Rows are points. Before rounding, the points of a table are all equally far from one centre. They may lie mostly on one side of it. Where is the centre, to within rounding?

Points (9 x 2)
38,58
60,23
54,4
-2,52
54,4
33,-12
35,-11
49,50
60,24
Centre: 23,24

Points (15 x 8)
-9,4,13,-25,3,49,29,-5
-19,-23,41,9,-40,37,8,-24
5,3,54,-10,-14,27,13,-46
-51,7,11,15,-37,-1,5,-31
1,-15,26,-31,-24,46,12,-38
-16,-22,40,-33,-28,36,17,-24
1,-15,41,-37,2,30,18,-47
-15,8,12,-46,3,21,34,-10
-10,-25,10,-7,-11,60,19,-11
-28,-28,8,-27,-32,33,-8,-5
-6,-32,-10,-7,-14,-8,17,18
10,5,3,-31,-27,19,18,4
8,-17,-2,-43,-29,23,18,-23
-6,5,3,-41,21,33,4,-21
7,21,-6,-31,-29,5,8,-29
Centre: -13,-12,13,-2,-4,8,11,-25

Points (21 x 14)
-7,-4,29,-36,-42,3,7,-28,-25,33,-22,17,5,-60
-22,19,20,-54,-31,-31,-18,-31,-3,21,-18,-9,-10,-22
-18,8,23,-50,-35,-26,-19,-29,-26,25,-21,6,-7,-30
-16,-5,46,-13,-7,-27,-21,3,-39,17,-12,-11,-10,-43
8,13,19,-16,-37,-28,-15,-16,-14,3,-28,-22,-21,-16
-19,-5,11,-21,-24,-23,-25,-22,-14,21,-44,14,-22,-46
-23,15,23,-39,-45,-16,-44,-27,11,-3,-3,18,17,-38
-26,8,16,-46,-25,-17,5,-39,-15,4,2,-19,-29,-15
-7,18,18,-35,-23,-29,-17,-35,-16,16,-24,15,-28,-41
-6,16,31,-47,-22,-24,-31,-22,-7,17,-26,-20,7,-40
-3,-10,22,-24,-22,1,-17,-12,-20,-10,-13,5,-40,-36
-43,6,10,-25,-45,-6,-22,-14,10,21,-20,5,-25,-36
-18,21,2,-12,-47,-15,-12,-32,-6,23,-19,6,-23,-60
-20,12,39,-35,-40,-14,-44,-34,-3,10,2,14,-6,-24
-2,-9,49,-47,-28,3,-8,-20,-14,35,-12,-5,-7,-40
18,-5,38,-33,-47,-8,-8,-23,-7,21,-8,12,-25,-31
-14,-1,21,-49,-38,-15,-7,-23,-21,-2,-24,-15,-16,-29
-15,-16,15,-32,-29,-35,-9,-11,-10,41,-25,16,-26,-46
-8,26,37,-37,-32,-34,0,-34,-8,-8,7,3,-18,-55
-23,12,21,-42,-46,-25,-13,-35,-15,1,-1,-24,-3,-51
-9,-6,29,-50,-22,-30,-12,4,-2,-11,-20,24,41,-46
Centre: -12,-5,14,-7,-12,-16,3,-19,5,10,3,5,14,-31

Points (30 x 24)
32,-1,-11,-4,-22,3,-28,1,-39,1,-3,4,-7,-15,-5,8,-5,25,12,21,31,51,1,-13
-5,23,3,-7,-15,-10,5,-37,-28,-2,-17,3,2,-1,-8,-7,-29,-2,43,40,15,21,14,-10
20,-4,9,-4,-1,17,26,16,-17,-6,-22,-31,-20,12,-3,-9,2,4,-8,19,25,8,14,-16
27,0,1,9,-43,4,13,-22,-55,-15,-27,1,-45,3,-30,20,-8,-6,12,11,14,21,1,-15
-17,8,27,16,-13,-11,4,-6,-60,12,9,-18,-3,10,-6,19,-35,-3,28,-8,28,20,-11,-5
0,28,2,12,-26,2,-32,1,-29,1,3,9,12,-11,10,25,-11,-13,37,-17,10,51,8,-15
20,35,-3,-19,-24,12,-5,-20,-15,-7,-6,-11,-2,2,-14,7,-51,15,1,12,34,36,10,-23
12,27,8,-24,15,-18,-1,-5,-36,5,-15,-8,-9,-4,5,22,-34,-7,7,40,24,22,-13,-13
3,47,34,-13,-5,0,1,-18,-47,-5,8,15,1,19,-11,19,-36,7,14,4,38,15,17,-12
3,8,-4,1,-6,-10,3,-15,-52,-24,10,6,5,-1,-11,-4,-23,21,53,7,19,17,5,-14
8,15,-9,-20,-17,-23,-14,-8,-42,-8,-6,-8,0,8,-9,41,-52,-10,3,27,27,22,11,-10
-17,15,10,-7,-11,-6,17,0,-41,-1,13,27,-10,-22,-34,8,-37,29,15,24,33,31,-12,-7
-14,18,-20,21,-15,-4,0,-26,-28,-9,3,-4,-27,-14,-15,-11,-26,21,37,2,21,31,18,2
-33,6,15,-22,-21,9,-28,-14,-30,17,-1,-16,-14,-7,-6,17,-41,10,9,14,4,16,8,3
6,28,7,27,-17,7,-17,-23,-36,-11,-4,-21,-19,-17,-30,27,-8,13,18,5,33,16,41,-21
-1,15,2,0,-12,21,-22,-26,-26,19,15,-44,-16,-19,-1,4,-20,-2,13,-6,18,16,8,-17
-6,20,3,15,-2,-5,41,-14,-26,-9,8,-4,-38,0,-1,7,-20,15,23,21,25,21,-11,-10
1,29,-4,-10,-4,14,-39,-18,-28,6,-41,-2,-9,-2,5,2,-17,7,20,17,32,21,-1,-30
35,2,13,7,-22,-1,5,-15,-7,-15,-11,5,-10,-12,10,17,-26,2,16,20,22,13,22,-39
7,10,7,-5,-15,10,26,-7,-25,-4,0,-19,-34,-24,-10,24,-28,11,19,-19,45,37,0,-28
4,17,1,-17,-31,-18,0,-19,-38,-18,-14,-17,-1,-1,-17,1,-35,-14,22,39,35,37,25,-8
-21,-2,6,-13,-13,-6,-5,-17,-27,10,-9,-23,-20,-12,-3,23,-17,4,20,10,32,59,7,17
20,4,7,-19,-17,-1,11,-7,-9,15,-23,9,-18,-31,4,-12,-29,-13,9,40,28,25,5,-11
13,2,12,-8,-17,-3,17,-18,-34,-5,-19,-17,-9,10,-3,0,-42,10,23,3,41,18,-23,-9
5,3,1,8,-30,-11,26,-6,-12,-7,-10,-34,18,-12,10,-2,-24,-19,-16,21,42,30,36,-6
-45,37,11,12,-16,-28,16,-12,-33,-8,-26,37,24,-16,-9,16,-20,-17,11,19,11,32,-13,-18
-18,8,-4,-10,10,-25,-20,18,-43,3,0,-3,-16,3,-7,-18,-21,6,3,21,11,24,21,-36
-4,25,-13,5,-44,-11,4,21,-19,3,-9,-21,-26,-18,4,13,11,2,27,22,28,44,5,-8
8,42,13,-1,-28,-11,-11,-16,-43,-7,-7,20,-17,-2,-2,3,-22,48,17,-10,20,15,3,-27
13,15,18,-3,-18,-11,-3,-2,-17,19,14,-20,-11,-15,-26,21,-37,1,18,23,27,23,8,-24
Centre: -8,16,-3,-3,-19,0,8,-8,-37,-4,-10,6,2,-13,-8,10,-1,-6,-9,-2,17,16,6,-10

Points (27 x 24)
-8,-44,34,-5,-22,2,30,-27,-34,-17,-2,-20,-29,13,-3,51,17,9,-14,18,-14,9,13,10
6,-60,31,2,-15,-10,13,-19,-36,8,-18,11,-19,-6,-2,26,13,14,-13,12,-7,11,-3,0
-18,-26,-8,7,-2,-11,0,8,-33,24,-23,-13,-8,7,19,7,10,-5,14,38,-32,-19,-8,5
-11,-30,18,16,-33,-10,0,-16,-30,16,-29,-10,-17,5,6,16,17,36,20,11,-23,-4,1,2
-15,-49,16,13,-3,-8,30,19,-9,11,-10,-12,-21,17,0,14,-12,24,36,-7,-20,18,0,-12
-27,-51,13,17,-1,7,25,-10,-23,17,9,13,-34,-7,-3,-3,-24,-1,10,30,-13,6,-11,-2
-29,-30,4,14,-10,2,35,-17,-26,15,-30,-4,-9,39,-11,7,-14,3,-8,21,-13,-21,17,-12
13,-21,21,5,1,-16,32,-5,-25,12,-27,18,-3,17,-27,-1,-20,15,-13,22,-1,23,-3,-25
-23,-33,-2,-3,0,-2,38,-7,-9,-5,-12,-16,-13,22,-33,9,-3,-7,1,0,-34,17,-13,-41
-12,-36,21,11,4,9,43,-13,-11,-13,-26,9,-14,-32,-6,20,1,13,-11,22,-35,1,11,21
9,-57,34,-1,-10,5,24,-14,-14,-3,-9,9,-8,-13,-16,14,11,13,13,35,3,14,9,-6
-30,-26,13,27,-22,7,13,-1,-14,3,-10,12,-8,13,-53,6,-3,5,-11,36,-19,-7,-12,2
-30,-45,7,19,-32,-38,27,33,-6,-5,-21,9,-33,2,-12,0,11,16,-25,20,-9,9,-9,-2
-27,-40,9,9,6,19,26,22,-18,-20,-7,16,-10,-10,-3,20,1,7,46,16,12,20,19,-15
-4,-22,23,-21,-26,-8,23,5,-29,13,-24,11,-2,-9,-27,-26,-11,14,18,28,14,16,3,-6
-9,-33,16,-4,-4,15,27,-2,-36,-2,-25,-4,-22,-21,-31,11,-7,24,-5,30,-2,-2,24,-8
-39,-32,10,-5,-16,10,37,9,-15,14,9,9,-40,9,-19,23,-3,-5,-5,48,3,-15,23,3
-19,-50,23,-24,9,-4,32,1,-17,1,-4,12,-19,1,-33,2,-12,1,-17,15,-7,3,-22,-22
-2,-33,31,15,-3,18,32,3,6,12,-39,7,-11,15,-18,16,-7,9,-1,28,-30,-4,-29,-4
1,-22,13,0,-14,5,12,8,-26,20,-19,-7,-30,0,-23,38,-2,3,6,-10,-35,-6,26,-3
-8,-20,41,-14,-17,-13,21,0,-11,-12,-4,15,-27,24,-41,20,-4,-8,16,-7,10,-10,11,-16
-39,-34,16,-9,7,8,40,-4,-2,-8,1,-4,-38,8,-10,-15,33,20,0,19,24,-17,6,-11
-16,-15,6,0,3,23,-8,-12,-14,20,-10,5,-21,0,-4,-7,-35,5,8,21,-7,-10,29,-17
-25,-53,11,-7,-18,3,11,-24,-4,23,5,31,13,9,-4,-7,4,8,-18,17,-1,-17,5,-6
4,-18,23,-11,1,-9,22,-30,-39,15,-12,-13,16,1,-15,15,4,-10,14,13,-14,4,-18,4
-18,-39,10,26,-1,1,5,-5,-10,9,-25,-14,16,-2,-11,0,32,12,-23,25,-13,-6,0,16
-31,-45,34,37,-22,-5,30,2,-16,-1,-15,0,-24,9,-26,12,8,8,-10,10,-7,32,8,-5
Centre: -8,-3,2,-7,-23,14,21,10,-11,-18,3,5,-12,14,13,5,4,5,-10,8,-5,11,-6,5

Points (28 x 24)
28,-24,10,27,-17,-34,-26,-36,13,23,16,-17,-1,20,5,-8,28,38,-6,38,14,38,30,28
21,-49,-7,19,3,-2,-27,-34,35,39,5,-21,0,40,3,-20,23,20,-4,21,20,-2,33,41
47,-27,-5,8,-32,8,-29,-28,23,14,-16,-1,-8,18,-4,-3,30,32,2,4,34,6,36,45
17,-36,21,13,-17,-19,-49,-37,19,30,3,3,-8,19,26,4,57,16,-25,3,27,-37,13,2
33,-22,-5,10,-26,-14,-32,-17,9,31,-27,-38,-31,60,3,-4,16,-1,-5,7,-13,16,25,10
6,-19,-36,-10,-7,9,-22,-8,17,10,-33,-2,15,39,30,3,-6,21,-16,31,-5,14,-2,41
29,-54,-35,23,-22,-9,-37,-7,34,-5,-21,6,-9,11,20,2,31,22,-19,17,27,7,2,44
-8,4,-27,47,-22,-34,-39,-27,18,8,12,7,-11,30,22,-22,17,30,-12,39,11,17,14,0
17,-20,-26,15,-9,-14,-49,-56,20,11,-29,1,-11,16,17,5,32,27,-17,39,20,-7,35,7
6,-34,3,-1,-23,-9,-27,8,31,24,18,-7,-5,45,3,1,38,29,-8,22,31,22,39,17
10,-25,-20,13,2,13,-10,-26,26,3,-4,-7,-10,36,26,-17,27,8,-17,38,40,18,21,13
16,-32,-22,11,-27,-3,-28,-53,2,10,-18,-5,-21,20,14,16,24,21,-3,17,21,44,26,26
0,-24,-7,-31,2,-18,-13,-43,6,23,2,-11,-18,29,-4,0,-27,16,-10,35,24,38,44,22
25,-40,-12,16,-13,10,-33,3,-8,-6,0,5,-30,39,10,-10,43,4,-22,22,2,1,18,30
18,-36,11,-3,-7,-11,-29,-13,27,15,-7,11,30,19,22,-34,16,32,-2,49,2,11,36,32
25,-47,-2,19,-20,-18,-30,-41,12,3,-36,31,4,34,21,-6,15,38,-8,21,23,11,-3,18
20,-44,-8,36,-47,-6,-7,-18,0,30,1,8,6,21,9,10,33,24,-25,29,-7,27,19,25
-3,-24,-11,22,-55,-18,-17,-41,29,24,11,-37,-4,25,23,-18,15,0,-11,35,23,-26,6,39
23,-16,-9,20,-22,-27,-16,-3,3,28,-35,12,-12,43,9,-4,30,24,-56,24,12,8,36,15
4,-12,-23,7,-27,-4,-42,-25,30,23,-9,-4,-9,48,29,-16,2,26,-13,4,28,24,32,46
31,-57,-9,16,-17,-28,-22,-48,15,3,4,-1,7,39,32,-17,12,30,-13,9,36,18,11,8
18,-40,-5,31,-21,-18,-35,-48,3,-16,0,-16,11,20,-14,0,-9,23,-25,24,19,40,20,36
21,-17,3,19,-17,20,-32,-29,21,21,24,18,-19,35,13,-6,6,26,4,25,7,26,33,24
30,-9,21,-1,-15,-15,-24,-24,14,19,-39,1,22,38,40,-34,-9,10,-19,21,29,-2,11,42
-2,-34,3,31,-21,6,-13,-45,15,-4,-5,-7,20,11,9,-13,28,44,-14,20,24,17,21,29
15,-54,-11,5,-16,-7,-38,-38,10,20,24,-10,30,30,12,-9,-25,33,-16,16,1,-34,22,2
37,-26,12,4,-29,-27,-14,-37,27,25,18,4,-12,37,18,4,1,11,-9,50,15,-7,48,-3
46,-16,4,23,-21,2,-41,-34,4,-3,21,-21,-1,27,2,-24,-9,18,-12,3,42,-16,34,29
Centre: 6,-16,-4,1,-13,-29,-22,-14,14,18,-3,1,0,-2,-3,-5,2,-7,-12,-1,6,-2,7,12
